Each row of a before or after table is a point. The points were changed in one or more steps. Then noise was added and the rows were shuffled. The steps act on columns, c1 being the first. What was done? A step turns or swaps two columns, mirrors them in a line or flattens them onto one, adds a multiple of one to another, or multiplies or shifts one. Angles are multiples of 10 degrees, from the lower column toward the higher: turns from -170 to 170, lines from 10 to 170 but not 90. Use the fewest steps. Two steps may share a column if one is a turn and the other turns, adds or multiplies; they go together, in the order done. Otherwise the lowest column goes first.
In the rows, zero is written as 128.

Before (10 x 3):
[[147 118 176]
 [ 92 128  63]
 [104 121 103]
 [155 109 158]
 [159 146 120]
 [148 129 178]
 [ 84 133 119]
 [148 133 171]
 [154 134 119]
 [133 106 154]]
After (10 x 3):
[[132  75 151]
 [123 138 114]
 [133  83 164]
 [137 141 176]
 [122 110 100]
 [138 131 177]
 [125 143 123]
 [136 102 177]
 [130 172 128]
 [114 126  60]]
Steps: flatten c1 and c3 onto the line at 80 degrees; multiply c2 by 2.5

Before:
[[182 136 110 131 117 128 169 160  96]
 [121  89 104 154 168 104 160 130 130]
 [157 179 138 130  97 131 121 104 116]
 [147 140 167 143 118 149  95 136 121]
 [147 174 166  99 106 161 148 138  95]
 [148 173 159 122 118 115 110 153  89]
 [103 162 160 201 187 114 113 116 159]
 [107 112 106 166 150  93 152 114 105]
 [132 164 140 125  84 126 139 154 130]
 [103 153 115 158 183 134  96 131 144]
 [136 110 115 132 170  83 152 122 143]]
After (11 x 9):
[[114 162 139 162  96 130 148 102 119]
 [ 97 136 109 138 135 181 195 102  99]
 [137 140 167 144 134 156  77 114 124]
 [106 112 106 137 179  96 171 150 122]
 [148 177 163 128 107 158 157 107  84]
 [128 178 137 153 117 158 115 154 109]
 [131 160 162 130 203 100 106 141 190]
 [109  86 105 114 169 111 179 133 142]
 [103 171 160 131 132 143  99 111  86]
 [ 88 107 113  99 153 122 167 150 151]
 [139 152 112 104 178 106  77 120 163]]
Steps: turn c1 and c6 by 70 degrees; turn c1 and c8 by 160 degrees; turn c4 and c5 by 50 degrees; turn c5 and c9 by 20 degrees; multiply c7 by 1.6

Before:
[[128 179 229 152 125 125 104  94 130 142 104 182 124  93]
 [136  98 127 162  94 122 184 153  92 144 141 125 200 108]
 [122  96 140 149  91 119 119  63 103 149 153 111 124 115]
 [139 147 166 148  96 123  89 143  73 141 151 143 163 120]
 [113 134 135 166 103 133 163 121 123 160 124 105 108 115]
 [130 152 121 147 101 139 130 110  97 132 149 137 179 110]
 [131 140 143 135 100 117 132 138 130 151  83 166 118  98]
 [ 69 106 116 155 119 126  89 154 121 138 122 122 136 136]
 [126 128 157 164 149 166 106 125 116  94 165 117 141 243]
 [116  96 112 135 162 149  96 150 125 152 143 102 118 125]]
After (10 x 14):
[[137 106 166  96  96 123 132 143 216 120 142 140 164 120]
 [131 102 122  98  99 138 112 112 162 124 142 131 179 109]
 [127 131 160 115 147 166 143 122 156 156 153 108 139 241]
 [113 131 137 118 105 134  93 124 111  93 126 116 110 114]
 [130 104 145  85 102 115 126 139 121 116  98 169 116  98]
 [ 68 149 116 102 118 126 155 152 163 119 121 131 136 137]
 [138 156 127 112  95 123  63 153 130 115 138 139 199 110]
 [130  59 228 104 127 125 148  96 140 128 111 161 124  92]
 [122 164 139  98  93 118 120  62 161 106 144 130 123 115]
 [116 166 111  87 163 149 150 148 150 101 139 123 115 122]]
Steps: turn c2 and c12 by 160 degrees; turn c10 and c12 by 160 degrees; shift c4 by -50; turn c7 and c9 by -150 degrees; multiply c9 by 1.3; multiply c11 by 0.7

Before, 13 rows:
[[104 105 112 158 141 104 138 102  88 118 174 122 114 116 126 148 112 123
  114 122 154 107 130 140 121  97 159  63  90 115 134 101]
 [113 146 107 122  78 138 109 100 169 161 180 138  78 132 159  98 137 147
  173 126  91 174 127 117 135 100 134  90 129 168 117 109]
 [163 163 166  97 102 109  77 187 137 170 174 148  90 139 110 127  78 108
  135 137 107 151 105 129 156 162 169 135 179  93 178 101]
 [126 163 158 165 122 158 141  98 152 137 143 126 150  95 180 159 139 152
   96  86 171 166 104 147  94 140 136  91 139  97 115 135]
 [167 150  93 101 145 156 126 130 129 114 101 149 130 137 155 110 155 127
  170 122 175 153  98 162 147 128 180 146 122 119 168 140]
 [156  80 149 107 114 107  73 111  86  85 117  88  86 132 129 103 135 144
   93 149 144 122  66 171  94  97 103  74 179 166 140  90]
 [106  97 177 131 128 110 121 120 152 134 176 103  85 145  95 138  73 103
  169 134 124  89 134 110 161 183 112 104  98 139 146 150]
 [159  89 159 129 116 139  73 148  98 106 138 123 159 124  97 137 116 120
  138  86 103 135 117 142  99 135 115 148 177 136 140 140]
 [152 120 123 170  82 129 121 102 149 149 107 138  88 132  99 136 125 146
  131 137 168 125  75 160 119 143  95  79 149 141 129 142]
 [152 149  94 154  94 178 133 172 170  96 136 102  82 153 158  83  96 149
  106 134 125 146 121 143 161 111 151 127 179 126 124  81]
 [129  90 114 158 124  87  74 151 101 169 130  97 147 108 127  77  87 164
  127  89 118 168 154 144 165 136 103 127  93 145 135 164]
 [101 154 146 166 132 149 142 118 130 120 111 112 163 114  98  92 140 144
  155 130 169 178  81 115 115 114 178  66 155 121 111  83]
 [123 110 128 120 128 155 136 177 105  99 122 118 143 157 125  81 141 121
  128 113 109 142 102 120 156 144 147 125 124 121 148 127]]
After, 13 rows:
[[114 124 107 139  90 146 116  95 171 107 179 141  79  96 166 108 135 147
  176 125  86 175 130 112  83 102 135  93 131 159 117 104]
 [156 168 144 123 140 114  72 112  81 180 113  88  84 162 131 105 135 147
   96 145 142 122  69 171 101  92 104  75 178 176 142  92]
 [109 121 107  95 143 106 141  95  89 112 169 121 114 141 126 149 114 121
  113 125 155 106 129 140 139 101 155  60  93 120 133  98]
 [127 129 113  87  88  81  82 151 100  43 129  95 146  98 131  75  93 161
  123  91 118 170 158 148 134 136 106 131  93 129 135 163]
 [126 142 127 127 110 154 140 178 107 223 125 121 144 147 126  75 141 121
  124 110 111 141  97 119 135 145 148 130 125 113 150 127]
 [170 135  92 156 117 161 127 132 130 163  96 144 129 136 153 114 158 129
  168 118 174 152 107 166 150 130 178 146 121 114 168 143]
 [157 149 153 107 148 141  66 148 102 135 137 121 158 156  92 136 113 118
  137  84 109 135 116 136 104 135 119 143 184 142 149 142]
 [153 103 126  89 118 126 121 101 147 120 104 140  86 110  97 139 129 150
  128 136 159 117  78 160  80 142  97  83 146 140 132 140]
 [125  87 157 110 171 160 141  98 148  41 141 122 151 133 176 159 141 150
  100  87 173 171 105 148 114 144 133  90 139 110 114 138]
 [107 139 174 106  97 113 122 125 153 161 178 107  85 121 100 136  74 107
  169 133 122  88 136 107 139 182 115 111  96 130 144 143]
 [152 102  93 122  92 181 133 169 165 213 139 107  80 151 158  82  92 148
  108 131 122 144 121 141 107 112 153 126 182 111 126  81]
 [162 128 169 168 106 105  81 184 143 120 176 144  87  82 113 123  82 105
  131 130 107 156 107 131 114 159 167 133 181  82 177 101]
 [ 99  86 151 110 137 149 145 119 123 106 111 111 160 144  92  95 137 145
  157 130 172 176  80 121 127 109 178  63 150 126 106  86]]
Steps: multiply c2 by 0.7; turn c2 and c4 by 140 degrees; turn c5 and c25 by 70 degrees; turn c5 and c30 by 20 degrees; turn c10 and c14 by -110 degrees; multiply c10 by 2.5
